Each row is a point. Each copy is the shape, with its points in the same order, turned, moved and blurred by noise. Is it also mirrored, or only turned?
In the rows, 128 means zero.

Shape, 8 rows:
[[164 155]
 [125  83]
 [214 122]
 [162 155]
 [ 61  95]
 [155  71]
 [172 120]
 [163 158]]
Copy 1:
[[162 150]
 [ 87 135]
 [146 212]
 [165 152]
 [ 78  70]
 [ 85 165]
 [130 170]
 [167 146]]
Copy 1 is: mirrored
Copy 2, 8 rows:
[[156  97]
 [ 97 155]
 [107  63]
 [158 105]
 [130 220]
 [ 78 133]
 [117 105]
 [160 101]]
Copy 2 is: only turned
Copy 3 (8 x 2):
[[109  99]
 [171 137]
 [162  52]
 [107  82]
 [141 207]
 [187 120]
 [148 106]
 [109  95]]
Copy 3 is: mirrored

Shape (6 x 3):
[[185 138 128]
 [ 98  82  90]
 [194 100 176]
 [133 105 134]
 [102 129  90]
 [101 218 113]]
Copy 1 (6 x 3):
[[ 74  85 161]
 [103 155  84]
 [ 91  35 133]
 [109 102 117]
 [109 160 132]
 [139 166 214]]
Copy 1 is: mirrored
Copy 2:
[[173 143 111]
 [100  91 167]
 [164 141  57]
 [119 131 129]
 [117 120 184]
 [138 208 206]]
Copy 2 is: mirrored
Copy 3:
[[106 114 189]
 [149 101  91]
 [ 51 111 167]
 [107 125 129]
 [165 133 119]
 [180 200 174]]
Copy 3 is: only turned

Shape (10 x 4):
[[162  12 147 147]
 [134 157  96 151]
 [101 139 112 110]
 [105 176 136 184]
 [159 155 159 153]
 [133 167 122  81]
 [106 154 115 175]
 [198 107 155 153]
 [119 141 233 178]
 [122 167  62 131]]
Copy 1 (10 x 4):
[[158 174  34 210]
 [151 102 151 128]
 [115  97 100 108]
 [112 100 170 156]
 [119 156 160 146]
 [113 127 115  76]
 [128  84 150 154]
 [164 199 126 168]
 [ 48 161 154 200]
 [165  80 140  96]]
Copy 1 is: mirrored
Copy 2 (10 x 4):
[[200  85  38 102]
 [136 147 158 143]
 [ 93 148 118 131]
 [125 117 166 194]
 [147  80 155 124]
 [ 80 127 153 101]
 [137 134 150 178]
 [181  68 126 101]
 [112  14 129 171]
 [118 186 150 144]]
Copy 2 is: only turned
Copy 3, 10 rows:
[[164 111 186 208]
 [147 119  71 103]
 [103 127  96 135]
 [130 114 120  61]
 [155 162 125  87]
 [109 172  69 122]
 [130 100 100  79]
 [187 157 153 141]
 [118 167 214  65]
 [140 104  47 113]]
Copy 3 is: mirrored
Copy 4:
[[ 88  33 108  51]
 [145 148  86 142]
 [141 155 137 100]
 [202 138  91 122]
 [167  90 115 149]
 [140 147 161 151]
 [177 142  79 109]
 [130  51 105 145]
 [233  49 128 102]
 [127 187  96 135]]
Copy 4 is: mirrored

Shape (11 x 6):
[[ 55  61 142 137 116  98]
 [162 217  64 161  98 114]
 [176  74 165 132 159 142]
 [146 109 128 136 129 124]
 [101 142 123 123 129  99]
 [161  77  99 113 193 209]
 [128 113  84  79 116 141]
 [118 184 115 231  87  79]
 [ 95  93 194  60 125 162]
 [168 173 124  87 189 137]
 [ 99 141 133 118 146 181]]
Copy 1:
[[170 103 135  61 216 130]
 [ 42  93  67 139 102 138]
 [149 173 189 165 167 117]
 [120 136 144 131 169 132]
 [125  91 130  86 149 126]
 [188 206 137 156 117  78]
 [108 170 112  69 141 122]
 [ 95  23  79 166 165 170]
 [183 154 206  63 135 149]
 [ 92 131 157 121  88  85]
 [177 115 136 100 106 130]]
Copy 1 is: mirrored
Copy 2 (11 x 6):
[[181 141 119 179 138 235]
 [ 65  65 119 181  88  88]
 [173 160 153 127 190 122]
 [144 127 142 151 150 141]
 [148  92 106 157 122 164]
 [181 181 189  85 107 105]
 [141  90 176 114 108 167]
 [ 75 113  71 246 121 127]
 [165 132 114  63 170 210]
 [165  82 116  89 126  80]
 [138 145 108  97 101 153]]
Copy 2 is: only turned
Copy 3, 11 rows:
[[106 150 175  45 171 127]
 [ 70  73  90 148  48 101]
 [200 133 158 112 117 159]
 [138 122 141 104 111 133]
 [105 119 134 110 144 104]
 [153 147 188 160 109 220]
 [100 161 112 128 121 161]
 [ 94  47 141  59  69  52]
 [155 222 151 121 158 113]
 [148 115 123 203 123 133]
 [106 158 176 153 112 122]]
Copy 3 is: only turned

Shape (12 x 8):
[[121 194 118 177 222  64 174 163]
 [176 111 130 111  97 137  92 177]
 [161 171 104 163  81  97 104 122]
 [ 98 101 140 150 200 118 109  85]
 [141 147  52 121 117  94  75  95]
 [112 137 152 157 110 124 162  73]
 [ 84 178 148  84 157 133 176 155]
 [163 140 136 132  86 141  93 167]
 [165  91 116  92 121 118 147  94]
 [150 163 159 137 103  74  62  62]
 [189 127 111 169 110 242  95  73]
 [133  90 133 156 107 146 171 146]]
Copy 1 (12 x 8):
[[ 28 109  40 181 148 167 144 161]
 [169 134 129  72 133 135 182 159]
 [124 187 111 102  70 167 133 151]
 [131  94 125 196 151 135  83 148]
 [123 219 151 140 131 137 119 147]
 [121  97 131 159  50 127  98 122]
 [ 59  83  94 112 128  72 139 114]
 [160 138 111  70 110 143 153 152]
 [131 119 186 160 103 104 166 150]
 [122 161 151 117  73 154  72 206]
 [249 144  83 158  66  82 128 147]
 [150  85 120 132  97 147 173 102]]
Copy 1 is: mirrored
Copy 2 (12 x 8):
[[ 81 123  80  33  69 152 117 158]
 [130  91 128 200 127  92 162 130]
 [173  80 148 115 146 131 150 171]
 [110 174 172 112  98 109  66 128]
 [149  78 203  94 136  73 144 142]
 [162 171 138 107 167 151 109 125]
 [ 54 166  98  95 169 119 151 121]
 [129  90 132 185 146 120 157 153]
 [159 153 153 137 128  91 157  77]
 [178 160 194 124 135 108 147 209]
 [142  97 232 194 151 200 119  85]
 [149 122  97 160 147 133 103  84]]
Copy 2 is: mirrored
Copy 3 (12 x 8):
[[165 248 165 120 131  79 117 172]
 [107  68 116 181 132 140 122 171]
 [145 111 100 102 121 149  88 202]
 [129 171 184 118 129 179 125  88]
 [ 98 138  79 115 157 187  71 157]
 [164 115 146  66 147 147 153 116]
 [194 144 139 149 174  84 108  99]
 [135  76 113 169 100 141 106 171]
 [113 107 117 123 188 161 171 137]
 [154  95 161  93 162 212  77 183]
 [163  96  67 152  73 237 183 129]
 [120  99 122 114 111 104 178 128]]
Copy 3 is: mirrored
